Each row of a before or after table is a point. The points were changed in one or more steps. Then noise was added and the rows were shuffled. The steps act on columns, c1 being the first. Write out the steps. A step turns or swaps two columns, mirrors them in a line or flattens them onto one, adds a multiple of one to another, or multiplies or shifts one. Angles are multiples of 10 degrees, from the lower column toward the higher: turns from -170 to 170, lines from 10 to 170 but not 90. Use the fewest steps. Two steps may share a column if one is a turn and the other turns, adds or multiplies; they go together, in the order done. Otherwise the lowest column goes first.

Before, 14 rows:
[[-0.50 -0.27  0.43]
 [-0.13  0.33  0.29]
 [-0.49  0.02 -0.28]
 [-0.33  0.33  0.25]
 [-0.47 -0.50 -0.56]
 [-0.44  0.44  0.52]
 [ 0.52  0.43 -0.34]
 [-0.31  0.39 -0.19]
 [-0.38  0.16  0.62]
 [ 0.13  0.32  0.39]
 [-0.28  0.32  0.48]
 [ 0.66 -1.07  0.49]
 [ 0.04 -0.73 -0.21]
 [-0.10  0.21  0.15]]
After:
[[-0.42 -0.21  0.78]
 [-0.30  0.09 -0.25]
 [ 0.12  0.48  0.52]
 [-0.07  0.22  0.33]
 [-0.48 -0.76  0.60]
 [ 0.56  0.96 -0.41]
 [-0.47 -1.01 -0.75]
 [-0.25  0.01  0.67]
 [-0.49 -0.50 -0.39]
 [-0.14  0.11  0.15]
 [-0.50  0.02  0.67]
 [ 0.03 -0.72 -0.24]
 [-0.32 -0.04  0.32]
 [ 0.71 -0.39  0.59]]
Steps: add 1 times c1 to c2; multiply c3 by 1.3

Before (8 x 8):
[[-0.74 -0.65  0.21  0.11  0.07 -1.19 -0.07 -0.04]
 [-0.30 -0.15 -0.43  0.13  0.54 -0.25 -0.60  0.03]
 [-0.79 -0.07 -0.61 -0.45 -0.47 -0.04 -0.84 -0.34]
 [ 0.29 -0.21 -0.46 -0.11 -0.09  0.81  0.05 -0.22]
 [ 0.13  0.00  0.32  0.18  0.12  0.26 -0.81 -0.14]
 [-0.46 -0.51  0.01  0.06  0.99 -0.01 -0.48  0.91]
 [-0.33 -0.26  0.10  0.08  0.63  0.37  0.24 -0.21]
 [-0.54 -0.03  0.49  0.69  0.10 -0.73  0.14  0.17]]
After:
[[ 0.31 -0.59 -0.36  0.50  0.13 -1.14 -0.08 -0.71]
 [ 0.07  0.24 -0.45  0.25 -0.11  0.81  0.06  0.32]
 [ 0.29 -0.24 -0.13  0.50  0.66  0.33  0.25 -0.22]
 [ 0.03 -0.37  0.32  1.10  0.08 -0.74  0.12 -0.59]
 [ 0.12 -0.25  0.19  0.55  0.15  0.33 -0.80  0.18]
 [-0.68 -0.31 -0.35  0.47  0.96  0.02 -0.50 -0.76]
 [ 0.07  0.29 -0.37  0.53  0.57 -0.28 -0.61 -0.26]
 [ 0.60  0.43 -0.45 -0.02 -0.45 -0.04 -0.86 -0.63]]
Steps: turn c1 and c8 by 110 degrees; turn c2 and c3 by 50 degrees; shift c4 by 0.40

Before (10 x 12):
[[ 0.34 -0.65  0.15 -0.23 -0.56  0.27 -0.27  0.24  0.10 -0.13  0.35  0.47]
 [-0.25 -0.32 -0.20  0.29  0.30 -0.36 -0.14 -0.16  0.30  0.11  0.23  0.14]
 [-0.34 -0.03  0.11  0.39  0.10  0.20 -0.56 -0.36  0.12 -0.28 -0.13 -0.32]
 [-0.26 -0.75  0.40  0.32 -0.59  0.26  0.07 -0.13  0.13  0.14 -0.17  0.74]
 [-0.05 -0.05  0.05 -0.31  0.73  0.16 -0.28 -0.28  0.72  0.27 -0.43 -0.32]
 [-0.05 -0.42 -0.03 -0.15 -0.03  0.25 -0.03 -0.50  0.08 -0.50  0.05  0.77]
 [-0.43  0.26  0.29  0.10  0.51  0.07 -0.60  0.06  0.68 -0.16  0.00  0.31]
 [ 0.23  0.43  0.45 -0.83 -0.08  0.64  0.98  0.45 -0.48  0.06  0.66  0.40]
 [ 0.58  0.97 -0.09 -0.51  0.17  1.29  0.65  0.27 -0.63  0.56  0.87  0.80]
 [-0.28  0.03 -0.22 -0.11  0.81  0.00 -0.40  0.43  0.15 -0.07 -0.70 -0.13]]
After:
[[ 0.38 -0.64  0.18  0.19  0.51 -0.33 -0.09  0.30  0.19  0.26  0.35  0.42]
 [-0.35 -0.05  0.16 -0.11  0.07  0.14 -0.22 -0.37 -0.39  0.55 -0.10 -0.25]
 [-0.26 -0.26 -0.25  0.18 -0.43  0.12  0.16 -0.15 -0.39  0.10  0.31  0.14]
 [ 0.23  0.43  0.43 -0.10  0.68  0.20 -0.11  0.47  0.91 -0.92  0.71  0.39]
 [ 0.56  1.00 -0.04 -0.37  1.01  0.80  0.45  0.27  0.71 -0.75  0.92  0.77]
 [-0.11 -0.38  0.06  0.16  0.20  0.06 -0.50 -0.44  0.12  0.05  0.09  0.74]
 [-0.09 -0.06 -0.03  0.79 -0.25  0.70  0.33 -0.30  0.02  0.26 -0.47 -0.30]
 [-0.42  0.25  0.35  0.56 -0.22  0.41 -0.02  0.05 -0.35  0.60  0.01  0.31]
 [-0.27 -0.74  0.45 -0.01  0.52 -0.38  0.22 -0.12 -0.34 -0.15 -0.19  0.77]
 [-0.25 -0.03 -0.26  0.16 -0.33  0.67  0.08  0.39  0.06  0.45 -0.75 -0.14]]
Steps: turn c4 and c9 by -110 degrees; mirror c5 and c6 in the line at 60 degrees; turn c7 and c10 by -100 degrees

Before:
[[-0.54  0.35  0.41  0.36  0.83  0.62  0.47  0.33 -0.06  0.53  1.24 -0.09
   0.31 -0.54  0.16  0.34 -0.05  0.08  0.06 -0.02]
 [-0.07 -0.31 -0.07 -0.31  0.01 -0.05  0.51  0.33 -0.12  0.34 -0.11  0.52
   0.07 -0.63  0.12 -0.12  0.64  0.00 -0.32  0.37]
 [-0.04 -0.15 -0.19 -0.66  0.35 -0.99 -0.19 -0.82 -0.27 -0.25  0.17 -0.42
   0.49 -0.65 -0.66 -0.15  0.09  0.35 -0.02 -0.18]
 [ 0.55  0.62 -0.84 -0.24  0.10 -0.27  0.08 -0.31  0.30  0.61 -0.06  0.90
  -0.18  0.05 -0.01  0.83  0.00  0.17 -0.17  0.35]
 [ 0.56  0.42 -0.16  0.36  0.49 -0.12 -0.32  0.19 -0.73  0.73 -0.10  0.15
  -0.50 -1.10  0.27 -0.11  0.18 -0.05 -0.08  0.06]
 [ 0.24  0.80 -0.02 -0.01 -0.53  0.41 -0.40 -0.21 -0.23 -0.91 -0.65  0.06
   0.29 -0.52 -0.50 -0.26  0.24 -0.35  0.50 -0.32]
 [ 0.24  0.85 -0.22  0.51  0.03 -0.13 -0.21  0.57 -0.68  0.42 -0.18 -0.24
   1.11 -0.30  0.12 -0.97  0.43  0.29  0.27 -0.28]
 [ 0.51 -0.58 -0.31  0.21  1.14  0.10  0.04  0.16 -0.12 -0.02 -0.03  0.05
  -0.46  0.27 -0.39 -0.63  0.05  0.67 -0.02  0.26]
 [-0.02  0.30 -0.15  0.14  0.06 -0.65  0.10 -0.60  0.08 -0.61  0.03  0.19
   0.47 -0.36 -0.06  0.37  0.50 -0.70  0.18 -0.07]
 [ 0.73  0.15  0.11  0.55 -0.29  0.35 -0.84  0.44 -0.07 -0.36  0.06 -0.30
   0.05 -0.17  0.35 -0.14 -0.41  0.27  0.21 -0.23]
 [ 0.00  0.29 -0.44 -0.20  0.74 -0.24  0.10  0.09 -0.37  0.18  0.03 -0.70
   0.26  0.14 -0.43  0.08  0.12 -0.01 -0.40 -0.02]
 [ 0.09  0.01  0.45  0.03  0.17  0.79 -0.04 -0.32  0.10  0.12 -0.40  0.24
  -0.16  0.27  0.48 -0.41  0.14 -0.89  0.46 -0.68]
 [ 0.14  0.06 -0.60  0.35  0.36  0.06 -0.06 -0.64  0.27  0.13  0.11 -0.07
   0.66 -0.08 -0.95  0.45  0.14 -0.36  0.15 -0.70]
 [ 0.77  0.23  0.38  0.39 -0.07  0.61 -0.20  0.89  0.04  0.12 -0.22 -0.35
  -0.48  0.76  0.14  0.11 -0.02 -0.24  1.15  0.28]]
After (14 x 20):
[[ 0.25  0.78 -0.16 -0.02 -0.56  0.40 -0.45  0.35 -0.21 -0.91 -0.67  0.09
   0.27 -0.46 -0.52 -0.27  0.35 -0.37 -0.32 -0.15]
 [ 0.24  0.86 -0.25  0.50  0.03 -0.12 -0.26 -0.38 -0.69  0.41 -0.20 -0.25
   1.10 -0.27  0.12 -0.99  0.71  0.33 -0.02 -0.23]
 [ 0.57  0.41 -0.07  0.35  0.50 -0.14 -0.53 -0.13 -0.73  0.74 -0.07  0.13
  -0.49 -1.02  0.28 -0.11  0.18 -0.05  0.13 -0.07]
 [ 0.00  0.33 -0.12  0.16  0.06 -0.63  0.02  0.76  0.10 -0.61  0.02  0.19
   0.48 -0.38 -0.08  0.36  0.28 -0.70  0.10 -0.13]
 [ 0.14  0.06 -0.69  0.34  0.34  0.05 -0.07  0.66  0.27  0.13  0.11 -0.09
   0.65 -0.08 -0.94  0.47 -0.04 -0.37 -0.07 -0.59]
 [ 0.77  0.20  0.35  0.39 -0.06  0.61 -0.09 -0.65  0.06  0.15 -0.24 -0.35
  -0.47  0.81  0.14  0.11  0.85 -0.25 -0.99  0.33]
 [ 0.53 -0.61 -0.04  0.20  1.13  0.12  0.11 -0.14 -0.14 -0.01 -0.03  0.04
  -0.46  0.24 -0.39 -0.63  0.10  0.66  0.05 -0.05]
 [-0.54  0.34  0.22  0.34  0.83  0.62  0.38 -0.34 -0.07  0.53  1.22 -0.09
   0.31 -0.61  0.15  0.32  0.09  0.09 -0.09  0.18]
 [ 0.74  0.13 -0.06  0.58 -0.31  0.34 -0.87 -0.49 -0.07 -0.37  0.04 -0.30
   0.04 -0.01  0.36 -0.14 -0.10  0.28 -0.37 -0.04]
 [-0.03 -0.14 -0.21 -0.67  0.39 -0.98 -0.32  0.81 -0.24 -0.25  0.17 -0.40
   0.50 -0.62 -0.67 -0.16 -0.21  0.37  0.06 -0.17]
 [ 0.55  0.62 -0.31 -0.24  0.09 -0.25  0.09  0.27  0.30  0.59 -0.06  0.88
  -0.16  0.02  0.00  0.82 -0.16  0.15  0.14 -0.28]
 [ 0.10  0.01 -0.07  0.01  0.17  0.78  0.00  0.40  0.11  0.11 -0.39  0.25
  -0.16  0.27  0.46 -0.40  0.21 -0.91 -0.31 -0.04]
 [ 0.01  0.28 -0.24 -0.19  0.76 -0.22  0.12 -0.14 -0.37  0.19  0.02 -0.69
   0.26  0.12 -0.43  0.07 -0.06  0.01  0.40 -0.21]
 [-0.11 -0.31  0.13 -0.29  0.00 -0.05  0.41 -0.16 -0.11  0.33 -0.10  0.52
   0.06 -0.71  0.11 -0.12  0.49  0.01  0.60  0.13]]
Steps: flatten c3 and c20 onto the line at 40 degrees; turn c7 and c14 by -10 degrees; turn c17 and c19 by 150 degrees; turn c8 and c17 by 160 degrees
